Each wall is flat, endless, passes through zero and stands at right angles to its row. A trip goes straight from one point to another. List the walls that it crosses, first one first.

Walls:
(1): [-41  40]
(2): [29 34]
(3): [-10  32]
(4): [-63   7]
(5): [ 10 -19]
(6): [ 73 -33]
Trips:
[ 48 -33] to [30 21] -> 3, 5
[  6 -20] to [-95  13] -> 4, 6, 1, 5, 3

Walls:
(1): [  0   1   0 -16  27  18]
(2): [ 51  36  39   8  -8 -16]
(3): [-21  16  37 -32  40 -10]
(4): [-20  14 -27  -5   2 -22]
(5): [-29   3   6   0 -69 -17]
(6): [ -5  23  23  14 -63 -14]
Trips:
[ 46  -1 -52  52 -11 -19] to [  8 -15   4   5 -55 -13] -> 5, 4
[  6  68 -17 -16 -48  -6] to [  3  43   6   1 -56 -22] -> none
[-21 -45  13  36  37   2] to [-55  52  -1  30   9  42] -> 4, 6, 5
[ 10  32 -32 -63  11  12] to [  1 -24  41 -13  39 -12] -> 2, 4
[  9  -7  29 -21   7 -95] to [ 45  15   9 -29  11 -16] -> 5, 6, 1, 4

Walls:
(1): [-31 -52 -39   8 -11  40  54  42  34 -52  -8]
(2): [ 73 -82 -14  12 -53 -51   1 -19  33  -4  65]
(3): [  7 -41  -3 -55 -10 -27  10  -3  34   4 -17]
(4): [ -8 -36 -71  11 -50 -95   7  -7 -42 -14   3]
(5): [  3 -15   1  -9 -38 -31  -9  27  30 -20  42]
(6): [ 26  19  18 -41 -44  -4 -57 -32 -50 -22  13]
Trips:
[-10  13  31 -31 -20  19 -28 -40  -6  24 -19] to [ 20 -17  -9 -35   2  22   1  -1   1 -61 -42] -> 1
[  1 -51  41 -20 -66  42 -11 -63  -5  34 -53] to [  4 -59 -76 -28  -1   8 -38  10  21  -4  50] -> 1, 4, 5
[ 41   9  34  31  -1  63  -3 -47  49  39  -2] to [ 30   3 -19  44 -18  15  15 -36  10   5 -42] -> 1, 4
